Every row gives one point. Each copy is the shape, with its points in the same order, stretched, turned, moved and blurred by noise. Is it also mirrored, or only turned?
In the rows, zero is written as 128.

Shape (8 x 3):
[[51,82,112],
[49,172,84],
[151,111,81],
[116,193,146],
[166,130,101],
[136,136,106],
[117,96,104],
[143,148,158]]
Copy 1 (8 x 3):
[[92,109,19],
[7,137,80],
[96,62,140],
[74,179,134],
[97,82,147],
[87,95,123],
[103,79,84],
[133,144,121]]
Copy 1 is: mirrored
Copy 2 (8 x 3):
[[135,119,210],
[52,147,191],
[130,89,90],
[88,191,136],
[124,110,79],
[113,126,109],
[136,107,138],
[123,175,110]]
Copy 2 is: only turned

Shape (10 x 4):
[[108,153,126,103],
[142,199,137,194],
[145,88,63,94],
[97,149,109,159],
[112,149,153,202],
[133,162,155,158],
[127,133,151,108],
[153,108,154,106],
[172,45,107,104],
[160,78,81,118]]
Copy 1 (10 x 4):
[[114,116,128,154],
[138,135,38,175],
[97,90,153,77],
[81,118,85,142],
[95,161,38,147],
[134,152,72,163],
[130,148,124,143],
[144,154,129,123],
[116,146,145,48],
[104,120,130,69]]
Copy 1 is: mirrored
Copy 2 (10 x 4):
[[137,115,141,94],
[230,183,82,157],
[34,145,117,113],
[157,132,68,119],
[207,137,70,171],
[193,151,113,151],
[138,119,165,109],
[122,143,180,148],
[48,148,164,169],
[42,156,116,144]]
Copy 2 is: mirrored
Copy 3 (10 x 4):
[[97,102,127,111],
[110,134,249,80],
[127,95,120,206],
[84,134,188,125],
[103,182,210,110],
[122,154,179,96],
[127,139,117,115],
[151,160,103,141],
[180,162,88,213],
[145,134,132,200]]
Copy 3 is: mirrored

Shape (11 x 6):
[[142,130,127,154,97,154],
[164,93,126,143,151,136],
[164,175,152,77,143,167],
[136,164,166,67,195,120],
[100,113,94,147,133,142],
[127,126,101,230,109,122],
[171,159,170,35,179,148],
[126,133,89,158,93,123],
[164,113,106,146,66,97],
[175,161,89,126,138,130],
[155,115,82,147,110,145]]
Copy 1 (11 x 6):
[[142,116,122,92,123,119],
[101,141,158,96,129,102],
[106,196,90,108,124,110],
[75,237,111,137,128,86],
[103,107,132,129,157,147],
[126,111,175,103,136,180],
[88,224,97,122,121,75],
[125,91,121,124,110,142],
[155,94,139,104,75,120],
[85,158,127,106,93,133],
[104,101,120,93,110,131]]
Copy 1 is: mirrored
Copy 2 (11 x 6):
[[102,102,126,128,97,167],
[143,117,105,97,84,113],
[204,144,97,147,84,203],
[225,174,94,176,98,160],
[113,85,133,127,154,137],
[43,74,104,160,113,130],
[249,181,92,126,76,178],
[89,95,110,131,153,165],
[69,125,103,100,124,154],
[159,119,54,126,128,178],
[114,93,96,96,140,150]]
Copy 2 is: only turned

Shape (14 x 8):
[[177,110,198,188,151,147,156,138],
[175,131,137,189,168,160,111,150],
[38,129,115,106,157,140,87,118],
[165,96,146,137,126,186,160,170],
[74,147,150,86,125,101,60,94],
[176,135,170,119,185,155,131,181],
[92,182,107,87,116,115,91,113],
[111,188,109,96,127,108,121,124],
[181,156,158,141,181,166,165,106],
[111,151,103,55,110,85,122,135],
[169,134,143,89,131,73,164,163],
[106,198,119,101,137,69,163,183],
[191,130,127,94,119,110,133,157],
[100,98,74,136,191,155,104,100]]
Copy 1 (14 x 8):
[[153,159,141,101,102,193,192,171],
[154,173,117,96,173,142,212,159],
[79,121,159,108,161,113,82,168],
[138,171,127,103,143,199,167,106],
[122,134,173,140,125,92,46,167],
[125,212,163,121,125,179,188,144],
[109,129,160,176,160,93,106,135],
[94,127,152,187,137,107,145,138],
[133,136,191,140,114,168,219,138],
[79,126,148,171,104,104,102,115],
[86,154,135,162,61,141,159,136],
[46,149,130,193,107,131,175,173],
[127,169,131,148,100,136,158,104],
[94,98,138,73,166,76,157,134]]
Copy 1 is: only turned
Copy 2 (14 x 8):
[[175,61,97,111,119,124,151,173],
[137,81,108,155,160,130,138,186],
[80,130,108,177,112,126,112,62],
[106,68,108,137,102,137,161,168],
[103,172,116,125,146,139,126,45],
[122,108,104,162,140,87,181,157],
[99,194,90,149,130,145,124,101],
[112,198,99,148,115,124,119,136],
[143,121,55,121,104,84,137,187],
[95,215,134,133,106,145,141,125],
[149,186,152,116,106,125,160,166],
[162,239,118,166,87,127,142,149],
[123,156,124,105,127,131,171,174],
[76,109,125,186,127,115,82,139]]
Copy 2 is: only turned
Copy 3 (14 x 8):
[[160,122,249,111,134,112,159,61],
[152,126,193,158,124,93,177,77],
[86,109,122,156,63,143,188,160],
[180,115,217,149,114,116,91,59],
[58,142,121,100,91,92,169,201],
[168,203,232,164,108,139,135,90],
[62,161,81,122,95,111,136,141],
[73,181,90,124,113,135,126,119],
[89,165,227,155,120,155,134,41],
[89,189,92,123,138,128,96,175],
[135,210,155,112,182,140,100,142],
[141,221,74,119,136,181,140,115],
[134,188,162,127,170,92,81,134],
[72,92,156,217,112,136,189,147]]
Copy 3 is: only turned
Copy 4 (14 x 8):
[[138,146,183,74,91,187,71,143],
[128,130,133,82,139,200,114,151],
[94,104,138,197,128,114,205,153],
[87,150,127,63,101,128,66,186],
[160,90,146,209,109,88,167,141],
[110,116,164,81,158,140,71,156],
[157,117,110,167,145,62,173,140],
[149,133,116,147,151,69,165,121],
[149,109,189,44,134,137,124,150],
[124,111,83,172,142,10,135,114],
[127,123,117,139,145,49,72,92],
[134,188,121,163,193,48,125,67],
[129,112,94,109,141,70,56,129],
[67,59,115,120,112,146,198,159]]
Copy 4 is: mirrored

Shape (13 x 9):
[[129,137,117,118,133,172,96,177,164],
[68,164,152,78,123,119,123,132,109],
[116,96,115,165,170,119,102,103,125],
[77,207,158,113,61,136,115,98,117],
[83,117,107,172,203,150,108,140,159],
[95,145,98,206,209,91,139,168,143],
[120,170,126,129,133,93,118,152,156],
[173,111,135,106,145,126,123,210,133],
[186,184,187,106,142,133,191,97,153],
[117,183,130,140,180,94,110,109,218],
[120,240,129,84,121,126,99,66,104],
[95,105,85,84,67,127,161,115,98],
[137,113,155,124,118,128,132,126,128]]
Copy 1 (13 x 9):
[[140,144,128,43,95,103,164,89,111],
[80,128,154,114,104,108,126,146,183],
[152,79,123,139,100,108,104,108,113],
[67,140,216,131,130,157,150,155,140],
[136,104,137,88,77,71,120,35,122],
[92,139,95,133,61,97,90,17,100],
[110,160,132,121,97,162,115,98,139],
[125,158,60,76,104,104,134,138,104],
[108,173,90,146,211,162,136,85,151],
[148,163,124,120,123,182,98,24,158],
[66,105,172,114,169,213,74,137,154],
[95,65,120,124,73,147,199,179,133],
[136,135,123,136,121,108,150,146,128]]
Copy 1 is: mirrored
Copy 2 (13 x 9):
[[66,86,95,109,155,154,116,132,108],
[118,164,164,100,140,112,80,160,160],
[114,93,160,149,142,89,131,110,128],
[101,204,204,96,128,158,87,151,87],
[65,74,142,170,169,96,117,122,135],
[65,107,109,177,131,40,121,166,95],
[73,128,117,115,97,103,100,163,103],
[127,83,38,114,120,124,129,174,126],
[143,170,120,213,81,183,147,143,128],
[28,84,136,163,83,118,94,122,124],
[106,205,166,130,100,137,76,77,113],
[125,205,187,61,138,105,164,161,135],
[140,122,147,128,124,136,137,154,126]]
Copy 2 is: only turned
Copy 3 (13 x 9):
[[111,136,145,95,92,120,128,205,78],
[163,176,143,131,143,148,173,130,62],
[118,123,175,120,152,131,59,152,155],
[116,249,146,164,131,165,168,124,96],
[108,122,169,45,146,97,98,167,141],
[56,69,184,52,109,64,87,102,161],
[98,142,181,128,106,80,140,154,117],
[109,52,132,147,55,105,143,181,84],
[102,118,81,224,145,95,215,132,163],
[118,152,215,105,158,32,152,173,177],
[103,181,188,193,207,133,152,123,81],
[161,178,71,148,125,135,82,100,31],
[125,140,120,160,111,134,136,155,130]]
Copy 3 is: only turned
Copy 4 (13 x 9):
[[146,165,134,101,131,129,129,104,176],
[95,133,134,114,95,129,179,155,102],
[132,93,116,135,136,111,129,121,143],
[108,161,90,89,60,110,200,192,123],
[121,98,155,130,137,76,131,92,172],
[140,102,138,130,159,36,98,105,114],
[151,143,118,98,126,99,147,123,98],
[159,157,127,79,154,145,87,115,124],
[175,106,133,27,152,103,151,194,128],
[184,106,147,88,124,74,175,115,119],
[108,110,83,54,124,108,226,156,113],
[114,152,90,172,126,186,159,197,123],
[147,120,116,100,108,136,119,155,143]]
Copy 4 is: mirrored

Shape (15 x 11):
[[93,170,121,134,181,101,147,98,97,98,176],
[181,90,88,139,103,141,94,112,58,98,96],
[174,97,119,114,97,115,204,154,158,142,82],
[125,163,61,102,151,77,166,134,139,87,151],
[103,153,120,105,136,97,105,139,151,147,91],
[162,79,142,127,200,89,87,128,102,171,183],
[126,180,152,109,173,150,162,74,117,98,170],
[169,131,95,140,143,163,96,122,133,162,112],
[100,143,53,134,211,131,137,156,91,161,90],
[163,75,140,131,148,160,153,162,183,95,93],
[130,84,149,179,112,47,100,179,111,127,154],
[94,75,152,140,100,123,155,109,124,141,190],
[153,131,84,131,121,52,180,77,173,171,87],
[181,169,72,154,132,92,162,96,123,90,155],
[105,190,145,121,188,109,108,181,149,183,179]]
Copy 1 (15 x 11):
[[126,176,122,60,141,212,114,140,177,171,130],
[183,126,94,125,106,50,138,127,181,152,158],
[122,76,171,79,149,81,112,153,91,144,152],
[94,133,140,63,208,175,86,122,175,163,170],
[95,153,114,165,155,141,122,123,119,190,104],
[128,94,70,148,122,183,158,217,171,126,106],
[122,140,170,43,121,196,149,118,211,168,80],
[142,106,145,174,130,120,151,154,186,131,79],
[153,151,167,154,145,176,92,156,158,223,149],
[107,94,158,169,120,99,201,121,128,136,178],
[136,184,36,139,131,84,155,204,81,112,176],
[161,112,101,88,134,147,136,150,68,83,141],
[57,100,136,81,154,152,15,143,149,140,101],
[110,134,143,38,172,143,80,155,232,119,148],
[121,170,129,142,180,211,172,199,128,165,70]]
Copy 1 is: mirrored
Copy 2 (15 x 11):
[[165,204,165,112,174,70,176,141,121,152,102],
[164,124,143,152,164,170,107,39,156,97,89],
[152,7,192,125,149,141,119,123,123,117,156],
[190,114,221,157,160,64,134,134,77,145,95],
[174,101,164,159,119,162,157,184,107,134,115],
[168,148,102,90,81,136,156,75,88,234,133],
[147,201,157,69,151,82,144,162,160,134,106],
[157,129,141,91,114,188,105,136,113,119,156],
[224,146,147,101,185,152,188,145,74,95,165],
[174,49,144,120,93,119,121,93,139,83,183],
[140,100,178,185,108,130,179,63,103,197,140],
[84,140,118,75,139,106,192,128,114,134,111],
[140,40,155,141,181,133,88,176,81,170,152],
[157,134,217,141,177,80,78,102,109,159,128],
[171,169,201,90,77,150,199,194,74,201,154]]
Copy 2 is: mirrored
Copy 3 (15 x 11):
[[111,116,107,196,161,89,142,68,132,171,99],
[173,143,132,111,198,154,168,135,101,155,162],
[121,151,117,108,85,145,87,160,68,105,224],
[61,128,94,206,178,90,133,102,88,181,118],
[92,149,143,138,97,84,146,159,100,180,93],
[189,72,137,162,156,43,76,74,36,162,96],
[132,153,129,196,129,158,153,53,148,150,104],
[125,164,168,147,155,124,130,140,87,147,110],
[135,144,173,200,153,52,181,144,74,231,167],
[164,176,105,175,131,133,100,153,105,94,197],
[130,74,85,97,142,24,45,136,112,123,138],
[124,38,126,125,137,142,119,102,113,57,124],
[47,164,129,123,124,110,122,110,29,89,115],
[71,159,107,167,207,105,109,82,103,131,123],
[102,105,159,187,83,26,76,125,109,214,65]]
Copy 3 is: only turned
